Each row of a before or after table is a point. One or more steps were done to the points. Then noise was added and the rows were shuffled. The steps act on columns, c1 being the first. What was done? A step turns or swaps two columns, mirrors them in a line or flattens them onto one, adds a multiple of one to another, or multiplies or shifts one. Angles are multiples of 10 degrees, from the lower column toward the higher: turns from -170 to 170, lines from 10 to 170 but not 90. Use the fewest steps. Two steps may share a column if one is a turn and the other turns, adds or multiplies; they go together, in the order done. Otherwise the lowest column goes first.

Before (11 x 2):
[[-0.70 -0.38]
 [-0.25  0.75]
 [-1.03 -0.23]
 [-0.62 -0.31]
 [-0.72  0.19]
 [-0.60 -0.34]
 [-0.14  0.07]
 [-0.24  0.63]
 [ 0.15  0.33]
 [ 0.04  0.09]
 [ 0.02  0.88]]
After (11 x 2):
[[-0.21 -1.02]
 [ 0.06 -0.12]
 [-0.32 -0.61]
 [-0.40 -0.79]
 [ 0.93  0.08]
 [ 0.74 -0.22]
 [ 0.20 -0.74]
 [ 0.32  0.19]
 [ 0.57 -0.14]
 [ 0.07  0.10]
 [-0.32 -0.58]]
Steps: swap c1 and c2

Before (14 x 4):
[[-0.59  0.37 -0.23 -0.06]
 [-0.29  0.97 -0.52  0.44]
 [ 1.05  0.38  0.66  0.55]
 [-0.51  0.08 -0.01 -0.31]
 [-0.75  0.08 -0.38 -0.38]
 [-0.18  0.96 -0.19  0.38]
 [-0.01  0.23  0.26  0.34]
 [-0.54  0.05 -0.48 -0.31]
 [-0.84  0.77 -0.09 -0.30]
 [-0.81  0.02  0.18 -0.07]
 [-0.36  0.23  0.17 -0.16]
 [ 0.11  0.21  0.35  0.68]
 [ 0.63  0.18  0.47  0.37]
 [ 0.13  0.25  0.53  0.03]]
After (14 x 4):
[[-0.67 -0.22  0.54 -0.11]
 [ 0.50 -0.77 -0.54 -0.72]
 [-1.07 -0.03  0.20  0.05]
 [ 0.16 -0.14 -0.47  0.26]
 [-0.09 -0.05  0.44 -0.39]
 [-0.40  0.05  0.33 -0.71]
 [-0.40 -0.10  0.29 -0.39]
 [-0.69 -0.82 -0.10  0.02]
 [ 0.07 -0.17  0.66 -0.64]
 [-0.63 -0.27  0.17  0.07]
 [-0.51 -0.20  0.00  0.26]
 [-0.24 -0.36 -0.22 -0.06]
 [-0.18 -0.23 -0.38  0.34]
 [ 0.10 -0.76 -0.17 -0.70]]
Steps: add -1.5 times c3 to c1; turn c2 and c4 by -160 degrees

Before (9 x 8):
[[-0.01  0.01  0.44  0.00  0.43  0.48  0.07  0.29]
 [ 0.43  0.75  0.33  0.12 -0.38  0.26  0.50  0.07]
 [-0.53  0.76 -0.67  0.12  0.32 -0.07  0.76 -0.64]
 [ 0.00 -0.34  0.02 -0.02 -0.28 -0.48 -0.08 -0.52]
 [-0.34  0.13  0.59  0.60  0.61 -0.35  0.04  0.63]
 [ 0.51 -0.28 -0.38 -0.38  0.50  0.59 -0.04  0.97]
 [-0.54  0.87 -0.35  0.08 -0.13  0.22 -0.04 -0.02]
 [-0.90 -0.08 -0.13 -0.54  0.49 -0.41  0.04  0.56]
 [-0.62  0.28 -0.49  0.02 -0.32  0.27  0.47  0.07]]
After (9 x 8):
[[-0.52 -0.64  0.28  0.61 -0.35  0.18 -0.02 -0.05]
 [-0.95  0.54 -0.30  0.38  1.50  0.26  0.06  0.50]
 [ 0.52  0.45  0.66 -0.01  1.48  0.10 -0.07  1.04]
 [-0.55 -0.25  0.39  0.18 -0.89  0.44  0.42  0.04]
 [-0.52 -0.53  0.30  0.50  0.95  0.68  0.80 -0.66]
 [ 0.04  0.00  0.31  0.01  1.28 -0.64  0.09  0.23]
 [-0.29 -0.58 -0.50 -0.23  1.81 -0.45  0.13  0.60]
 [ 0.43 -0.49  0.16  0.50 -1.18 -0.37  0.46  0.10]
 [ 0.08  0.23 -0.37 -0.20 -0.80  0.08 -0.04 -0.58]]
Steps: turn c2 and c4 by 130 degrees; turn c3 and c6 by -110 degrees; multiply c5 by 3

Before (8 x 11):
[[ 0.33  0.18  0.26 -0.18 -0.48 -0.60 -0.53  0.28  0.21 -0.26  0.13]
 [-0.31 -0.46  1.17  0.24 -0.34  1.24  0.42 -0.32  0.31 -0.41  0.17]
 [-0.27 -0.28 -0.06 -0.24 -0.19 -0.34  0.23  0.26  0.19 -0.40  0.70]
 [ 0.15 -0.42  1.04 -0.01  0.21 -0.60  0.22 -0.01  0.45 -0.02  0.82]
 [-0.01 -0.07 -0.29  0.81 -0.23 -0.33  0.36 -0.06  0.19  0.02 -0.06]
 [-0.27 -0.35  0.07  0.45 -0.30 -0.58 -0.05  0.43 -0.05 -0.58  0.35]
 [-0.09 -0.06 -0.22  0.75  0.39 -0.05  0.10  0.45  0.19 -0.03  0.38]
 [-0.17  0.10 -0.22  0.01  1.12 -0.10 -0.05  0.11 -1.53 -0.34  0.66]]
After (8 x 11):
[[ 0.33  0.02  0.26 -0.19 -0.31 -0.59  0.42  0.27  0.36  0.01 -0.43]
 [ 0.17 -0.35  1.06 -0.01 -0.69 -0.58  0.30 -0.01 -0.41 -0.17  0.47]
 [-0.08 -0.06 -0.15  0.73 -0.23 -0.03  0.12  0.44 -0.18 -0.02  0.48]
 [-0.04 -0.04 -0.27  0.80 -0.02 -0.29 -0.01 -0.08 -0.43  0.00 -0.29]
 [-0.15 -0.07 -0.21 -0.02 -0.26 -0.10 -1.31  0.11  0.83 -0.04  1.27]
 [-0.31 -0.51  1.16  0.28 -0.27  1.24  0.05 -0.36 -0.49 -0.33 -0.29]
 [-0.29 -0.38 -0.05 -0.26 -0.72 -0.32  0.05  0.26 -0.29 -0.20  0.08]
 [-0.26 -0.49  0.08  0.44 -0.43 -0.60 -0.03  0.44  0.09 -0.30 -0.16]]
Steps: flatten c2 and c10 onto the line at 30 degrees; turn c5 and c11 by 70 degrees; turn c7 and c9 by -120 degrees

Before (10 x 14):
[[ 0.24 -0.09 -1.08  0.10  0.16  0.07 -0.07  0.52 -0.09  0.37  0.45  0.29
   0.03  0.11]
 [ 0.67 -0.43 -0.01 -0.30 -0.77  0.29 -0.10  0.49 -0.11 -0.16  0.03  0.42
   0.32 -0.80]
 [-0.41  0.69 -0.37  0.19 -0.35  1.24 -0.03 -0.22  0.87 -0.77 -0.37  0.67
  -1.00  0.63]
 [ 0.02  0.06 -0.08 -0.31 -0.68  0.43  0.01 -0.19  0.55 -0.18 -0.04  0.30
  -0.43  0.84]
 [ 0.29 -0.36 -0.75  0.24  0.08  0.13 -0.03  0.05 -0.59 -0.32  0.17 -0.38
   0.13  0.20]
 [ 0.44 -0.49 -0.10  0.22 -0.29  0.16 -0.55  0.03 -0.41  0.11  0.88  0.42
   0.57 -0.47]
 [ 0.95 -0.33 -0.41  0.14  0.57  0.30  0.03 -0.22 -0.03  0.51  0.02  0.10
   0.04  0.05]
 [-0.60  0.56 -0.66 -0.43 -0.59  0.94 -0.39 -0.82  0.91 -0.26 -0.52  0.38
  -0.75  0.31]
 [ 0.08 -0.33 -0.51  0.23  0.11  0.95  0.07  0.07 -0.15  0.80  0.06 -0.18
  -0.20  0.26]
 [-0.19 -0.20 -0.42  0.45  0.31  0.13 -0.35  0.20  0.03  0.39 -0.28  0.13
   0.47  0.20]]
After (10 x 14):
[[ 0.20 -0.18 -0.14  0.57  0.26  0.32 -0.21  0.15 -0.01 -0.58 -0.28 -0.17
  -1.24 -0.61]
 [-0.59  0.63 -0.65  0.08 -0.32  1.23  0.96 -0.18  0.85  0.18 -0.41 -0.67
   3.00  0.44]
 [-0.72 -0.33  0.05  0.27  0.04  0.16  0.03  0.05 -0.61 -0.55  0.28  0.28
  -0.24 -0.32]
 [-0.24 -0.42  0.63 -0.32 -0.77  0.30  0.09  0.47 -0.09  0.08  0.00 -0.29
  -1.20  0.37]
 [-0.14  0.06 -0.03 -0.24 -0.71  0.47  0.39 -0.17  0.46  0.03 -0.03 -0.29
   1.52 -0.31]
 [-0.37  0.57 -0.75 -0.37 -0.65  1.20  0.49 -0.80  0.92 -0.46 -0.45 -0.38
   2.21  0.57]
 [-0.22 -0.48  0.38  0.25 -0.29  0.47 -0.34  0.01 -0.39 -0.16  0.86 -0.47
  -1.79 -0.07]
 [-0.17 -0.42  0.98  0.09  0.62  0.34  0.33 -0.22 -0.05 -0.58  0.00 -0.05
  -0.07 -0.09]
 [ 0.33 -0.38  0.21  0.27  0.03  0.88  0.83  0.05 -0.21 -0.94 -0.02  0.16
   0.56 -0.06]
 [-0.25 -0.14  0.16  0.07  0.15  0.11  0.03  0.52 -0.09 -1.04  0.52 -0.24
  -0.07 -0.16]]
Steps: turn c3 and c10 by 120 degrees; turn c1 and c3 by 110 degrees; multiply c6 by 1.3; turn c6 and c7 by 40 degrees; multiply c12 by -1; multiply c13 by 3; turn c13 and c14 by -160 degrees
